Every row gives one point. Each copy is the shape, with its points in the same order, turned, moved and blurred by noise. Some copies are also mirrored. Which?
(in the rows, 128 means zero)

Shape (8 x 2):
[[124 150]
 [ 96 100]
 [ 96  72]
 [148 168]
 [120 127]
 [144 134]
 [158 146]
 [183 125]]
Copy 1 (8 x 2):
[[142 132]
 [ 90 108]
 [ 73  82]
 [172 133]
 [125 117]
 [148 107]
 [165 111]
 [176  78]]
Copy 1 is: only turned
Copy 2 (8 x 2):
[[133 152]
 [123  96]
 [140  72]
 [145 180]
 [136 132]
 [151 154]
 [160 166]
 [190 161]]
Copy 2 is: only turned

Shape (9 x 4):
[[185 134 154 149]
 [160 114 154 117]
 [ 90 120 145 155]
 [187 127 150 165]
 [ 85 137  77 163]
 [188 100 104 137]
 [131 155 173 129]
 [ 76 145  78 130]
 [142 112 112 114]]
Copy 1 (9 x 4):
[[181 141 151 152]
 [169 133 132 113]
 [ 89 114 151 128]
 [177 130 154 164]
 [ 76 103  90 169]
 [189 106 106 157]
 [131 166 147 121]
 [ 71 121  72 143]
 [151 111  98 126]]
Copy 1 is: only turned
Copy 2 (9 x 4):
[[142 143 157 103]
 [138 111 128  97]
 [111  80 131 165]
 [131 143 171 105]
 [ 61 118 105 184]
 [ 91 145 137  79]
 [164 110 129 148]
 [ 76 114  73 180]
 [103 116 102 109]]
Copy 2 is: mirrored
Copy 3 (9 x 4):
[[ 82 145 176 131]
 [101 109 165 108]
 [142  95 127 166]
 [ 74 144 164 148]
 [148 147  66 153]
 [ 65 140 121 101]
 [144 126 181 138]
 [175 140  72 134]
 [113 127 122 104]]
Copy 3 is: mirrored

Shape (12 x 6):
[[107 137 114 135 112 176]
 [146  90 186 130  99 171]
 [131 137 156 131 115  86]
 [ 85 145 125 126 155  82]
 [107  74 163 190 133 106]
 [126 130  78 102 134 188]
 [147 126 136 176  90 216]
 [124 110 148 112  82 147]
 [113 120 124 118 114 188]
 [112 116  88 197 103 123]
 [ 86 147 146 135 119 141]
 [131 107 148 135 129 153]]
Copy 1 (12 x 6):
[[101 125 131 155 115 171]
 [156  86 167 120  72 151]
 [134 133 138  98 128  95]
 [115 125 111 137 173  87]
 [128  92 156 164  88  63]
 [124 135  85 167 117 194]
 [115 138 176 166  59 188]
 [119  99 131 104  91 152]
 [118 107 128 153 108 182]
 [ 75 152 125 171  80  98]
 [100 112 149 137 145 136]
 [145 109 139 146 102 139]]
Copy 1 is: only turned
Copy 2 (12 x 6):
[[ 88 138 110 121 110 173]
 [103  89 177  95 109 174]
 [118 110 152 121 148  98]
 [110 114 100 152 180 101]
 [ 87  51 137 138 102  91]
 [114 136  86 122 122 214]
 [ 92 139 141 114  39 181]
 [ 93 120 147  90 136 156]
 [ 85 130 127 126 120 192]
 [ 84 116  76 103  84 112]
 [ 82 132 134 143 141 137]
 [104  99 130 129 117 159]]
Copy 2 is: only turned

Shape (11 x 8):
[[ 99 122 138 153  85 131 166 101]
 [162 161 128 117 135 131 144 150]
 [120 145 192  42 103 147 174 180]
 [107 139 146 131 109 138 119 175]
 [140 127  81 103 142 147 151 142]
 [104 149 145 116  85 171  45  68]
 [119  85 150 157 145 125  77 138]
 [115 146 177 110 139 143 124 153]
 [ 56  95 131 141 130 185 162  82]
 [ 76 125 154 106 152 119  86 132]
 [123 131 152 115 104 127 106 128]]
Copy 1 (11 x 8):
[[125 123 115 112  63 112 159 124]
 [155 154 133 117 152 149 139 119]
 [176 130 183  49 136 150 148 196]
 [130 152 128 121 120 133 106 166]
 [113 127 115  96 156 164 138 109]
 [169 125 105  84  58 119  35  89]
 [117  96 136 165 117 107  71 131]
 [169 130 139 103 137 112 109 160]
 [110  74  67  75  83  89 147 135]
 [122 120 151  96 130  80  72 139]
 [147 129 149 111  98 131  98 129]]
Copy 1 is: mirrored
Copy 2 (11 x 8):
[[143 104 143 165  82 136 134 131]
 [124 150 122  96 118 134 174 158]
 [103 148 185  60  67 156 128 211]
 [ 84 141 128 138 109 140 129 179]
 [163 172 113 110 133 151 135 144]
 [ 67  94  70 111  63 147  89  85]
 [ 90 105 108 133 157  90 101 147]
 [ 79 134 154 101 110 126 134 159]
 [131 107 177 157 115 170  81  91]
 [ 71 157 134 121 109 101  88 131]
 [ 99 124 117 114  87 121 120 152]]
Copy 2 is: mirrored
